Each row is a point. Before rounding, the points of a table are all equally far from one centre. They may lie mostly on one side of it. Write the centre, to within rounding.
In the rows, 128 means zero.

Points:
[[157 183]
 [166 178]
 [140  78]
 [152 185]
 [ 84 124]
 [186 108]
 [156  82]
 [ 84 130]
 [190 146]]
Centre: [138 132]

Points:
[[ 64 151  52  93 113  54]
 [113 128 143  78  94  45]
 [105 141  79  69  79  82]
 [127 161  74  88  90  77]
 [129 121  95  74  98  88]
 [127 101 116  89 135  79]
 [123 159 129 108  98  21]
 [101 160  91  69  96  80]
 [106  73  83 112 122 102]
 [123 145 109  79 105 102]
 [128 103 115  92 109 109]
 [125 151  82  77 110  67]]
Centre: [ 87 126 103 133  98  67]

Points (18 x 11):
[[ 86 111 115 138 149  58 172 116 115 112 175]
 [135 119  69 100 176  87 124  92 101 154 147]
 [ 82 108 111 112 190  74 170 118 151 132  93]
 [ 79 140  88 160 159  85 174 154 129 178 107]
 [109 155  62 149 191  94 187  76 141 153 178]
 [140 166  57 148 166  95 160 141 168  99 154]
 [100 187  81 131 137  83  96 122 174 183 137]
 [ 84 183  96 117 177  62 112  90  76 181 145]
 [ 88 245  64 101 142 163 140 140 142 137 166]
 [ 67 175  73  79 150 128 117 159  91 160 209]
 [ 64 123  84 133 188  96 118 104 106 171 159]
 [ 97 157  88 156 141  94 108 119 114 142 108]
 [ 86 174  67 131 224  70 154 169 100 155 124]
 [120 176 101 117 163  86 129  97  59 134 102]
 [ 90 234 142 136 199  76 104  96 171 115 147]
 [117 192  77 100 180 109  80  92  90 161 164]
 [104 194  61 157 201 163 151 135 161 132 148]
 [144 139 104 121 163  54 118 150 113 163 100]]
Centre: [109 183 132  96 175 110 160 135 134 149 157]

Points:
[[184 163 184 100 127 102 135 159 148 152 118 133 148 154]
 [111 186 165  95  98 126 202 183 133 102 107  98 117 134]
 [133 209 168 125 103 132 198 108 137 134  95 136 175 144]
 [154 178 126 137 104  71 226 147 130 120 114 115 117 148]
 [132 185 190 100 110  96 218 134 132 120 123 118 114 153]
 [ 97 183 125  93 131 109 175  89 128 136 132 141 179 137]
 [113 238 127 136 122  81 197 142 114 115 139  64 135 124]
 [152 183 129 108 123  65 175 137 111 103 115 142 108 119]
 [ 99 201 126  75 165 131 158 166 161 176 123 101 138 138]
 [133 249 142 104 106 119 183 189 136 136 136 114 114 130]
 [143 223 151  92 119  85 205 151 116 119 135 137 142 138]
 [137 236 168 108 116 108 178 133 125  91  96  97 165 148]
 [136 187 116  74 133 123 187 127 138 119 105 161 125 112]
 [143 207 136 118 122  80 224 152 122 103 135  84 164 134]
 [148 233 133  72 130 107 183 129 143 128 165 136 139 104]
 [129 159 141 126 120  84 204 159 129 146 145 130 131  87]
 [107 226 100  69 150 111 170 144 126 158 124 115 113 137]
 [125 221 103 130 150 125 216 100 129 125 131 118 165 139]
 [140 209 135  84 137 117 197 181 155 126 129 126 143  93]
 [115 211 184 111 142 145 160 168 137 127 129 143 114 126]
 [109 209 127  94 148 102 213 149 142 100 104  85 122 163]]
Centre: [142 182 132 119 118 125 159 129 143 135 135  91 132 138]

Points:
[[114 157 131 171  71  91 100  83  54 156 120 209 110 191 242 137 103 117
  111 131 118 134 116 114]
 [136 149 133 206 112  88 123 109  81 155 139 217 138 148 198 137  92 136
   93 106  78 128 174  90]
 [102 160 114 167  88  56 125  77  73 163 136 197 161 152 181 121  79 160
  102 128 163 129 152 129]
 [148 214 110 188  46  60 149  78  61 132  85 173 107 149 146 107 104 128
  148 116 118  96 199  97]
 [ 77 137 148 159  95  84  62  80  97 111 111 187 182 177 159 135 134 125
  129 122 111  90 163 118]
 [117 187 132 217  75  79  97 100  94 157 116 192 137 181 179 125 141 150
  142 148 122 141 193  76]
 [141 188 128 170 108  86 154 104  91 146 160 196 139 127 232 160 105  99
  137 137 117 120 129 117]
 [138 151 132 178  65  41  94 108  71 171 115 185 146 131 160 133 173 126
  123 122 121 177 156 102]
 [109 155 128 202 118  90 121 126  93 163  69 213 151 163 190 155 142  94
  105  75  76 135 193 111]
 [137 207 125 235 106  80 163 124  81 108  95 160 169 156 178 155 146 138
  125 142 123 177 182  92]
 [126 210 100 199  90  76 157  68  94 155 132 185 138 158 185 157 158 124
  145 114 120 151 168  92]
 [100 152 127 182  88  84 144 116  98 130 124 241 148 191 188 192 123 130
  114  64  79 119 150 145]
 [114 193 173 162  96  76 191  70  68 147 155 197 118 178 171 129  89 102
  117 142 116 151 151 114]
 [145 179  93 191  84  65 151  91  55 143 123 177 119 106 181 148 161 142
  124 107 106 106 173 126]
 [146 164  88 193 118  67 130 121  99 152 102 177  86 128 193 139  53 117
  158  78 120 192 201 131]
 [172 163 120 215  73  50 133  69 101 157 100 159 115 146 165 165 131 127
  166 102 163 119 183  74]
 [121 169 118 159 139  56 118  85  72 168  92 195 117 165 233 164 133 143
  124 143 144 101 142 100]
 [ 95 187 159 204  43  76 139  96 126 136 123 143 125 136 219 104 144 102
  156  99 112 115 173 100]
 [126 182 107 180 108  81  95  99  74 186 111 187 121 112 190 149 130  73
  100 111 146 157 151 114]
 [144 190 110 179  79  27 114 102 101 156 115 194 137 154 174 173 100  94
  133 144 129 157 194 120]
 [139 159  96 186 128  51 141  91  78 159 129 187 143 142 164 146 156 127
  141  94 151 135 181  72]
 [132 161 100 170 110  34 126 138  54 149 122 193 150 130 168 131 108 111
  122 106 148 104 188  82]
 [136 162 118 186 127  57  86 154 103 168 159 154 109 165 185 145 146 113
  135 156  75  97 142  77]
 [121 116 123 191  92  49 140  85 120 146 104 226 107 163 206 129 100 112
  138 113 133 108 167 105]
 [138 186 109 173  76  65 104  88  56 130  87 175 129  88 143 176  91 109
  151 131 117 176 145  89]
 [145 163 108 224  72  48 162  97  70 151 131 159 132 154 178 157 134 104
   93 105 147 161 191 116]
 [122 194 128 197  89  56 105 136  72 139 148 201 146 169 176 156  88  87
  111 150 117 170 154 124]]
Centre: [136 160 134 134  91 113 135 142 115 125  87 124 104 179 152 147 108 139
 119  98 125 137 136 118]

Points, 29 rows:
[[182 142  99  97 180 145  92 160 105 171 105  76 187  68 110  57 179 119
  165 144 140 148 118 137]
 [168 145  65  73 161 130  82 124 115 160  91  96 165  42 102 107 198  83
  152 117 150 164  98 113]
 [203 127  92  80 198 114 102 113 126 187 120  74 187  76 119  64 170 115
  162 131 161 167 145 153]
 [182 112  81  81 188 161  93 113 123 151 125 103 191  61  94  97 188 117
  144 173 126 122 110 187]
 [183 129 111  79 190 139  90  98 158 182 108 100 174  54 114  77 187 106
  176 161 147 158 144 161]
 [193 137  78 100 189 109  76 141 122 182 128  91 210  41 130 101 157 110
  155 159 126 172 141 109]
 [144 138  69 100 220 126  97 138 107 197 113 125 178  86 131  84 162 101
  154 136 153 181 120 120]
 [200 123 112  83 181 116  70 119 152 186  99 106 211  61 112  86 181  96
  150 155 142 170 100 164]
 [157 101 125  52 189 135 107 129 123 192 124  94 163  67 107  70 138 141
  181 165 141 149  91 153]
 [159 134 113  91 184 116  78 166 125 179 114 103 166  88  85  51 157 126
  131 139 140 184 116 159]
 [144 159  98  96 182 139  88 162 151 139  96 111 190  69  85  94 151 143
  176 155 125 132 130 105]
 [188 119  89 110 214 140  93 109 134 179 114 102 167  37 111  89 200 115
  163 132 114 168 143 153]
 [184 113 112  95 173 149  86  94 146 174 132 101 170  31  92  96 171  85
  112 144 155 207 104 145]
 [157 145  65  85 214 109  86 165 110 149 140  89 189  52 111  93 172 102
  171 106 164 141 108 138]
 [193 137 111  63 199 147  94 115 108 170 101 119 193  98  81  85 190 110
  161 134 131 165 133 126]
 [173 150 146  86 168 146  77 132 147 183 146 114 193  51 116  69 166  90
  182 157 157 166  85 135]
 [165 152 113  98 195 114 140 132  91 152 119 118 199  26  84  62 173 124
  168 143 134 136 120 144]
 [193 146  82  61 212 109 107 136 107 155 122  80 193  63 126  82 167  93
  153 122 150 158 101 150]
 [177 134 100  93 203 101  67  92 115 173 112 100 218  21 101  86 174  99
  162 129 134 116  82 144]
 [154 145  66  78 183 146  71 167 125 182 136 113 188  66 119  83 191  74
  156 134 150 138 108 135]
 [197 149 119  88 176 129  87 137 111 164  77 113 186  49 124 100 175 124
  182 137 146 146 110 144]
 [179 143  98  88 215 135  52 122 136 184 106 116 176  72 142 120 133 135
  141 145 121 121 130 145]
 [157 118 115  60 186 110  79 144 147 143  86 100 186  42 120 102 175 101
  178 149 171 163 140 117]
 [165 140 107 104 204 121  81 142 121 191  90  93 157  48 112 114 131 107
  176 152 141 163 118 161]
 [173 112 120  78 206 137 100 132 118 186 109 110 169  51 101  75 173 144
  162 159 138 177 104 140]
 [162 132  75  74 218 134  43 125 117 168 118 111 196  94 103  77 181  85
  134 127 136 135 113 107]
 [169 117  86  69 192 121  69 128 130 200  94 101 173  46 115  76 174 113
  142 124 128 177 107 103]
 [137  96 119 110 179 134  59 163 108 184 112 109 187  41  84  91 173 121
  168 145 144 176 131 149]
 [190 117 110 116 176 141  56 126 167 156 115 116 183  64 145  84 161  95
  182 157 117 174  80 121]]
Centre: [147 104 123 113 159 106 113 112 135 155 144 108 174  84 111 112 157  97
 139 120 127 127 116 124]

Points, 31 rows:
[[129 170 120 104 104 158 133 119 120 156 131 187 192  76 111  50 142 105
  190 140 101 219 147 150]
 [100 134 112 100 119 167 184 106  82 163 164 155 159  63 120  58 117 119
  176 138  82 189 179 111]
 [117 181 124 126  87 138 108 118 115 125 145 230 135  59 151  56 101 121
  159 147 108 187 151  84]
 [ 65 142 100  95 132 117 119  61 130 100 168 228 176  70 130  84 159 135
  159 133 125 177 182 107]
 [ 88 176 100  82 119 129 119 137 104 152 153 191 176  66 122  47 123 125
  140 157  79 219 150 179]
 [114 164 144  79 101 111  95 121  96 138 128 213 173  39 136  55 116  84
  170 112 109 174 120 150]
 [ 98 186 100 113 115  95 124 108  62 132 132 171 184  98 114  51 139  80
  147 131  67 197 140 151]
 [ 95 173 136 116  86  91 120  92 116 153 137 209 188  97 122  43 139 130
  147 117  73 196 155  99]
 [126 193 127 110  92 113 123  83  66 125 137 218 188  87 115  72 143  98
  175 144 107 177 149 122]
 [142 174 101  93 128 100 152  92  98 167 136 178 195  65 107  66 137 126
  158  96 114 195 128 139]
 [114 146 133  92 166 112 144  82  55 111 167 160 157  73  95 115 134 124
  121 135 114 205 161 114]
 [137 161 107 110  83 105 130  84  78 103 118 206 181  74 122  84 170 118
  187 166  82 181 127 113]
 [ 87 167 106  84  94 116 154  86 109 151 126 192 181  64 137  50 158  91
  164 147 122 171 172  96]
 [ 96 135 117  93  67 109 165  97 101 141 122 184 179  62  79  53 139 113
  171 149 101 191 151 127]
 [125 158 114 154 108 127 111  98 102 149 130 245 195  89 144  35 158 109
  144 135  89 187 179 145]
 [128 196 108  73 129 121 129  70  86 140 132 194 199  36 139  78 164 137
  139 136  99 173 166 136]
 [108 171 101 145  87 149  81  77 100 145 155 202 133  60 110  52 138 137
  207 151 119 221 151 136]
 [108 189 126 118  98 124 154  69  67 171 173 172 145  78 111  65 123 139
  178 122 117 203 126 138]
 [130 161 132 143 106 156 124  96 100 142 153 197 176  58 127  58 144 126
  175 164 151 186 118  83]
 [ 90 176 104 119 120 135 144  71  59 162 119 177 211  93 121  72 112 103
  141 148 132 170 152 124]
 [125 148  87  83  98 104 103 119  84 173 158 148 185  71 141  99 183 126
  173 155  88 164 115  78]
 [ 84 176 136  76 114 142 123  91 125 156 142 194 180  56 124  26 167 129
  128 126 119 194 144 106]
 [118 188 135 118 104  96 157  96  84 128 143 191 169  57 106  43 138 117
  168 151 137 196 166 141]
 [119 168  92  86 102 119 126  71  77 140 146 193 180  79 136  83 102 134
  177 156 132 228 145 127]
 [127 170 113 114 127 115 127  79 116 145 169 194 203  62 150  52 162  93
  177 128  76 172 199 130]
 [ 96 177 119 127 122 106  99  66 134 147 139 188 214  92 116  58 121  99
  159 116 118 201 138 123]
 [142 135 122  98  93 165 148  71  89 189 150 166 123  69 107  70 128 101
  166 108 135 178 146  80]
 [112 165 103  91 109 107 143 108  89 122 131 241 142  78 115  79 174 101
  158 118 118 192 144 131]
 [109 184  93 108 105 144 141  83  92 178 117 165 181 101 120  71 129 116
  148 117 150 209 135 108]
 [109 170  81 114 117 128 113  80  72 150 153 211 192  76  95  42 133 165
  151 126 121 191 168 100]
 [112 182  96 122  64 102 117  61  92 163 180 166 189  67 122  50 120 122
  163  98  82 177 150 121]]
Centre: [121 122 115 115 110 131  94  97 109 129 139 148 136  97 138  72 139 142
 141 135 111 143 158 150]

Points (31 x 24):
[[173 135 132 182 180 122 112  97  98 134 139  70 161 102 102 147 112  75
  125 193 105 144 174 139]
 [140 104 117 136 149 155  83  99 123  66 130  42  88  93 101 115  56 123
   56 215 113 144 152 133]
 [162  53 184 177 149 116 112 115 131  60 114  83  98 126  58 152 117 146
   91 183 172 127 168 129]
 [160 123 135 204 148 138 103  96 160 100 124  53 115  71 101 138 111 103
   81 204 149 203 139 105]
 [205 116 159 181 155 154  98 116 137 104 118 113  65 108  98 116 107 126
   53 198 105 147 163  88]
 [197  79 135 132 183 104 113  89  95  94 173  59 111  85  63 137  95  76
  132 165 121 170 173 129]
 [157 141 157 188 207 178 122 103 119  69 146  30  99 105  74 145 109 144
   94 166 152 151 158 105]
 [173 126 209 164 159 103  99  93  97 120 163  54 155 109  84 143  93 108
   87 186 119 120 185  97]
 [152 103 166 129 144 167 118  43 160  80 122  92 111  56  83 149  78 101
  103 162 137 129 167 113]
 [170  93 159 157 152 146 108  84 117  76 136  76 118 120  63 128  97  70
   54 213 160  92 163 140]
 [163 109 206 163 153 141 123  52 124  66 134  83 108  83 112 153 104  75
   69 173 110 130 167  98]
 [190  67 133 148 157 177  92 136 109 102 179  67 121 112  71 112 109  80
   64 212 171 145 155 127]
 [135 109 188 163 177 177 130  71 105  91 123  65 125  94  70 135 109 115
   94 171 170 122 124 121]
 [196  88 174 163 178 111 129  93 151  84 149  47  80 100 122 129  74 110
   78 192 128 137 122 114]
 [121 102 150 177 171 150  95 121 103  84 135  47 116  89  81 131 104  91
   30 174 162 148 174 110]
 [153 104 160 186 146 175 117 112  83 135 134  62 155  78  80 131 137  84
   85 174 174 134 138 132]
 [150 113 141 129 176 158  95 100  97  98 155  61 145 125 123 150  77  95
   70 221 143 178 117  94]
 [196 105 131 140 138 171  97  93 120 114 146  40 172  84  57 175  88 121
   42 162 132  94 148  85]
 [126 153 179 176 140 153  92  96 118  76 138  31  96 107  88 167 103  84
   47 192 112 113 139 129]
 [125 106 169 176 128 104 151 111 128 115 137  26 145  95  93 146 106 137
   64 207 138 100 175 134]
 [190  92 171 136 173 101 112  72 108 135 159  53  91  87 109 132  95 123
   66 194 129 115 172 100]
 [166  77 160 172 151 142 115  88 118 104 169  39 163  83 112 128 109 130
   61 187 179 186 175  83]
 [205  68 162 129 193 128  80  85 122 100 139  69 112  86  93 142  87 121
   79 184 144 117 145 102]
 [159 115 176 158 148 152 125  75 121  66 145  56 101  91  43 184  93 117
   46 185 140 122 134 112]
 [142 110 145 191 163 149  76  83 145 135 176  93 140  87  86 141 128 145
   74 170 131 170 161 157]
 [207 103 132 142 161 133 131  65  59 125 153  51 147  88  78 154  91 108
   75 160 132 152 126 132]
 [130 102 146 144 170 148  79 102 133  72 168  45 151 105  98 139  90 104
   80 241 131 156 127 108]
 [141 119 151 123 170 147  98 126 102 122 126  72 150 133  71 166 101  74
   35 133 173 156 142 137]
 [140  91 173 154 141 150 105  71 143  79  86  36 150 140  76 171  97 142
   70 196 159 146 166  81]
 [163 129 188 166 163 135  96  78 143  88 122  50 160  71 104 120 111 111
   44 184 109 155 157  76]
 [159  95 113 163 159 131 107  84 117 111 168  13 124 102 105 182  60 132
   90 200 101 142 136 109]]
Centre: [163 120 122 129 106 133 114 109 131  83 152  64 121 135 103 127 142 120
 100 142 128 136 148 101]
